Every row gives one point. A path goes straight from each point to the next, and from the last back to the first. The post is the endless flat space through its rows: a point in 2 columns, a line in 3, a plane in 4, and so on, so that a path can go around it. Count how often the path circles the post. Going back the other way cancels.
In the rows, zero is written as 128.

Post:
[[124 142 171]
 [122 127  98]]
Path (8 x 3):
[[154 148 140]
 [139 179 196]
 [119 143  82]
 [170 161 135]
 [146 126 197]
 [121 115 151]
 [106 103  85]
 [137  80 118]]
Times around: 0

Post, 10 rows:
[[134 136 125 152 187 105 104  93 160  83 157]
 [133 150 137 140 130  94 191  94 155  59 185]
 [152 134 108 165 124 226  98 132  87 125  71]
 [123 175 121 117 122 139 176  96 169 169 168]
 [148 115 150  56 110 105 105 102 156  88 115]
 [157 147 126 114 135  94 156 180 137  64 145]
 [118 175 159 145  50 151 125 120 232 144 170]
 [127 162 162 132 153  76 170 108 144 124 128]
 [127 149 142 157 175 147 139  89  64 153 182]
 [135 112 105 132 111 111 115 127  98 149  84]]
Path (22 x 11):
[[131 124  92 138 113 135 103  81 111 126 155]
 [ 96 172 129 131 101 129  98 109 118 136 140]
 [102 157 150 103 114 121 181  61 147 137 123]
 [119 123 103  65 170 135 216 103 182  86 181]
 [134 148 141 187 122 145 148 121 144 119 172]
 [166 147 161 149 131 115 156  89 120 123 159]
 [174 196 102 124  82 172 179 121 164  94 213]
 [139 202 103 147 178 120 124 140 125  96 169]
 [106 142  95 173 135 134  71 129 124 120 143]
 [116 133 101 152 172 146  85 133 152 105 142]
 [126 121 162  89 147  97 150 145 165 111 118]
 [155  92 169 116 139 111 143 122 121 115 165]
 [186 122 153 105 144 123 118 132 146  92 163]
 [153 143 168 138 104 148 143  98 144 150 121]
 [149 127 169 143  87 101 150  98 104  77 127]
 [160 181 129 100 116 138 107 123 133 106 167]
 [128 143 127 120 133 158 143  68 147  54 123]
 [103 119 146 106 136  73 101 121 126 140 166]
 [ 96  87  74 169 132  88 149 129 164 128 123]
 [138 101  98 120 118 105 163 108 124  95 158]
 [179 147 154  84 171 122 142 106 192 119 139]
 [143 127 112 157  88 130 154  78 113 120 123]]
Times around: 3

Post (17 x 18):
[[132 153 184 133 108 135  98 183 131 111 115 131 103 135 188  99 136 119]
 [140 153 177 165 118  94 119 113 135 134  85 144 174  82 167 131 172 122]
 [141 141 130 144 181  67  66 125 182 140 186  98 194 182 144 169 123 169]
 [130 133 179 130 134 126 169 139 140 173 129 121 102 162 151 138 203 157]
 [151 145 111 113 145  82  84 160 147  58 126 108 152 124 152 159 150 148]
 [122 143 130 100 123 203 138 114 130 141 136 172 129 138 127  62 173 159]
 [150 135 179 120  92 152 158 170 185 119 158  76 136 133 112 134  93 109]
 [127  85 169 143 131 157 144 129 169 160  78  44 117 152  95 140 152 135]
 [ 99 101  87 109 102  75 121 133 102 150 114 168 148 156 102 110 189 164]
 [150 104 112  53 128 120 129 165 128 104 135 114 201 141 164 134 111 127]
 [108 177 149 150 144 149 108 115 127 142 153 108 155 156  84  89 185  91]
 [ 96 119  64 118 185 101 164 188 125 183 115 134  98 151 165 120  90 138]
 [135 150 137 166 139  70 160 138 110  66 124 117 181 185 106 121 108 104]
 [ 78 101 151 116 145  81 122 147 136 104  65 162 114 119  56  71 182 123]
 [124 110 149  70 137 141 135 147 106 161 114 133  80 148 151 166 127 149]
 [185 176 135 102 136 100 118 136 114 119 188 119 139 123 173  70 130 158]
 [117 151 124 115 123  57 144  86 174 100 139 122 114 189  91  69 166 111]]
Path:
[[116 101 190  84 151 182 128 115 183 135 118 117 130 150 139 134 137  83]
 [103  96 128 128 139 147 134 142 173 139 171  82 116 174 100  91 137 152]
 [102 115 204  92 137  80 115 149 114 121 128 166 126 160  97 122 149 160]
 [122 135 146 114 133 121 151 107 136 145 157 111 212  80 129 114 131 162]
 [ 93  77 178  95 132 110 124 142 158 148 106 166 160  92 139 140 165 113]
 [133 123 101  91 112 119 142 200 156  64 141  71 122 129 159 106 114 143]
 [ 54 155 143 132 188  88 124 138 149 180 141 113 119 186  81 125 124 166]
 [117 144 166 144 124 128 109 153 154 112 113 108 162 201 100 115 136 111]
 [146 154 177 147 116 187 104 130 191  96 137 153 140 165 140  93 201 145]
 [133 109 121 112 124 105 160 160  90 131 148 131 159 187 130 135  92 116]
 [128 142 153  98 142 150 135 142  90  78  92 137 105 141 180  33 190 107]
 [111  91 117 142 158  81 181 112 143 118 112 147 101 104 139 120 160 150]
 [148 110 175 148 150  92 116 183 148 142 111 116 127  72 108  79 150  93]
 [151 147 143 153 129 118 105 187 133 128 104 131 130 148 101  69 170 127]
 [114 175  95 164 116 116  91 147 106 151 116 123 126 145 126  90 137 152]
 [ 94 173 119 136 129 104 156 122 176 170 119 115  86  91 170  87 160 165]
 [105 123 153  95 178 139 149 162 124 150 159 113 159  96 107 132 129 129]
 [110 164 143 130 134 107 156 104  94 127  72  79 111 166 169  84 129 133]
 [164 171 126 122 120  92 146 112 130 159 142  59 135 142 106 122 210 127]
 [146 113 116  64 139 136 101 141 133 132 148 159 178 185 107 112 164 140]]
Times around: 1

Post, 17 rows:
[[133 101 138 151 156 138 110 153  94 105 164 126 140 186 106 121 135 107]
 [109 132 103 201 145 104 128 127 140 132 162 123 140 138  55  96 122 108]
 [162 172 143  80 126  95 154 108 131  88  85 138 113  92 122 147 155 152]
 [160  98 128 193 179 108 122 122 133 165 140 133 149 134 105 129 117 114]
 [100 116 125  53 137 122 194 157 136 113 145 127 132 141 123 168 159 141]
 [ 93 160 132 107 149 128 135 165 164 120 141 124 127 106 142 188 169 153]
 [130  88 111 177 105 130 126 167 124 128 118 113 133 141 110 102 149 149]
 [136  90 134 170 141 148 110 119  84 129 164 130 116 104  86 132 127 166]
 [113 138  87  54 145 103 140 139 150 116 116 144  57 121 158 185 178 151]
 [ 80 147 128 111 143 105 157 124 150 103  91 141 106 129 159 185 128 168]
 [114 156 146  91 102 116  77 167 128 140 157 109  60  85 158  71  88 158]
 [135 154 141  96 123 127 189 141 130 100 118 178  99 121 147 182 154 141]
 [132  89 163 159 135 125 119  87 154 115 148 171 148 153 110 135 136 106]
 [114  79 174 179 132 102 106 146 106 141 110 138  99 137  74 126 144 127]
 [ 51 117  90 108 167 142  87 208 131 132 146 120  96  70 163  79 118 117]
 [127 152 129 102 139 151 123 108 148 158 101 164 134 128 110 183 125 119]
 [101 173 129  86 154 128 100 148 112 149 134 136  82 111 163  69 148 152]]
Path (27 x 18):
[[158 150 136 127  93 118 151 101 138 104 134 194 158 184  74 148 175  87]
 [ 92 113 108 148 100 139 147 161 182 176 148 125 169  97 105 141 105 114]
 [ 78 107 136 135 136 115 118 207 116 111 143 106  68 151 180 132 115 143]
 [132 139 168 166 125 136 125 110 137 103 102 125 154 110  92 113 102 146]
 [117 116 116 152 162 129 138 133 181 131 128 177 147 150 108 136 144  90]
 [141 140 148  91 149 151 132 147  94 122 167 183 138 166 106  94 140 124]
 [146 120 109  84 170  76  92  87 121 133 154 138 125 164 129 114 149 122]
 [134 120 108 126 191 118 169 188 154  99 156 164 147 138 151 134 135 108]
 [179 125 129  42 146 142 144 159  86 127 142 190 142 140 124  99 140  92]
 [152 119 144 130 158 122 187 138 130  92 142 159 186 129 162 143 173 130]
 [ 97  78 189  96 103 160  71 165  71 159 181 156  61 179 157 145 137  87]
 [104  75 107 189 152 135 150 135 137  81 129 107 147  96 124 129 141 136]
 [160  81  76 134 169 179  81 130 101 131 140 123 123 131 178 100 105 148]
 [107 199  75 119 154 131 106 130 175 128  95 127 109  67  96 128 178 208]
 [131 185 102  59 162 120 161 158 169 167 110 175 163 149 102  90 146  34]
 [ 91 133 143  92 139 118 142 121 144 136 135 198  99 111 179 249 144 117]
 [111 148 188  71  89 124 128 124 109 162 115 171  91 127 140 161 151 117]
 [104 133 143 144 157 159 108 100  93 199 131 213  98  66 176 157 105 151]
 [116  34 113 145 142 122 139  95 160 147 113 198 153  99 148 147  78  24]
 [176 107 180 111 128  83 210  94 143  94 114 198 116 109 124 120 170  93]
 [108 119 111 107 185 166 111 134 160 130 217  96 126 132 133 129  97 133]
 [ 91 107 108 188 142 130 150 137 146 116 113 115 111  80 119 171 151 148]
 [ 95 132 135 150 122 128 171 185 118 113 149 138 121 172  76  97 140  94]
 [113 145 129 123 151 130 133 101 127 147 115 181  94 138  84 139  81 113]
 [ 93 117 127 134 119  92 136 144 117 114  95 144  79  80  93 115  98 160]
 [113  98 117 117 137 113 137 114 116 125 125 165 124 153 134 147 159 133]
 [139 123 126 133 112 108 108 156 111 102 161 138 113  86 151 155 164 131]]
Times around: 3

Post, 17 rows:
[[147 174 147 140 103  67 120 148 123 107 158 146 134 183 146 115 126 148]
 [144 150  94 130 116 131 187 137  89 113 203 118 131  97 192 130 122 140]
 [105 155  99 129 144 141 168 153 126 116 208 106 166 157 185 105  80 182]
 [146 107 146 117 149  57 112 121 138 169  69 139 132 143 148 102 169 117]
 [107 118 150 153 148 116 144 156 138 103 121 119  99 147 142 165 125  99]
 [177  90 159  97 157  92 134 141 122 141 140 113 135 147 115 105  97 160]
 [137 140 178 128 129 105 113 128  97  89 172 120 144 116 156 124 101 157]
 [153 126 126 129 164 162 134 166  98 183 153 149 170 119 132 123 147 122]
 [155 131 187 153 118  86 129 158 130 123 108 136 121 148 151 100 135 165]
 [108 130 154 123 138 162 153 133 123 169 135 154 174 157 114  83 174  85]
 [117 111 116 116 106 166 102 148 164 141 119  98 120 130 117  54 148 133]
 [ 98 148 154 133  64 109 140 145 137 133 133 120  98 136 150 121  94 124]
 [ 89 105 129 169 145 109 110 126 148  84  64 131 115 171 127 124 127 159]
 [152 119 142 160 149 146 130 106 108  94 159 124 175 144 144 150  93 103]
 [125 134 132 104 126 139 126 119 112  88 127 116 124 162 165 124 121 126]
 [100 145 169 170 134 134 126 118 125 159 104 130 108 205 124 123 147 103]
 [187 160 165  98 141 150 144 164 112 117 136  94 133  75 122 108 134 118]]
Path (29 x 18):
[[152  59 150 123 101 134 132 162 104  39  79 104 113  91 178 123 131 138]
 [151  98 149  62 130 125 135  80  83  75 210  79 123 122 180  74 112 128]
 [125 147 109 106 129 155 129 134 118 131 176 106  95 142 155 100 116 110]
 [128 206  69 167 171 203 157 181 165 153 125 141 166 176 157 144 119 141]
 [100 169 210 142 119  85 135 106 111 159 193 120 130 189 163 162 125 110]
 [ 74  53 157 192 119 114 142  57 138  45  95 109 186 154 206 131 120  90]
 [173 125 128 109 138 134 160 156  88  97 184 106 145  59 155 132 136 107]
 [161 154 136 114 102 143 145 152 109 176 148 150 196 177 180  99 161 153]
 [ 63 124 119 133 136 159  90 120 171  85 112 103 142 141 115 121  85 166]
 [133 127 143 129 189 153 184 173 144 114 146 159 154 191 107 121 101 150]
 [180 135 202  86 134 116  86 148 104 122 106  86  65 107 106  91 115  97]
 [ 99 188 190 122 111  55 107 168 124 131  89 122 130 145 152 122 157  87]
 [153 170 131 125 104 114 100 124  90 165 151  96 133 137 166  74 161 183]
 [144 194 135 198 136 175 151 126 115  37 119 142 194  87 147 132 166 117]
 [106 114 174  93  87 174  82 113 136 103  68 126  90  78 148  81 171  88]
 [129 183 108 156 120 137 145 173 125 126 195 104 115 140 173 106 116 154]
 [178 101 171  85 143 146 175 187 130 157  97  85 123 127  94  97 119  91]
 [ 87 148 230 128 101 188 145 101  82  98 138 138 157 183 127 110 133 100]
 [148  97 131 125 154 108 117 131 132 136 153 121 140 114 156 123 157 184]
 [152 134 154  83 183 163 127 114 124 118 146 120 160 112 123 106 135 109]
 [ 98 157 105 166 108 177 149 120 151 102 173 139 145 140 160  88 115 128]
 [160 148 190 100 172 129 136 108 111 124 138 142 144 157 111  88 216  87]
 [135 101 170 143 149 159 121 124 114 124 136 149 142 195 167  48 150 146]
 [ 69 120 123 139 123 123 115 141 133 100  93 130 117 166 152 103 127 156]
 [140 118 117 144  55 125  99 163 146 103  45 155 154 160 103  82 165 132]
 [130 114 136 110 196 106 109 142 125 146 122  82 118 107 128 126 111 186]
 [ 95 157 169 127 111 163 129 116 143  85 140  98 150  95 161  67 117 162]
 [144 144 146 132 116  92 100 131 124  77 152 138 108 129 189  99 143 153]
 [154 121 176 178 131 169 160 155  88 143  89 143 107 154 143 131 142  90]]
Times around: 3
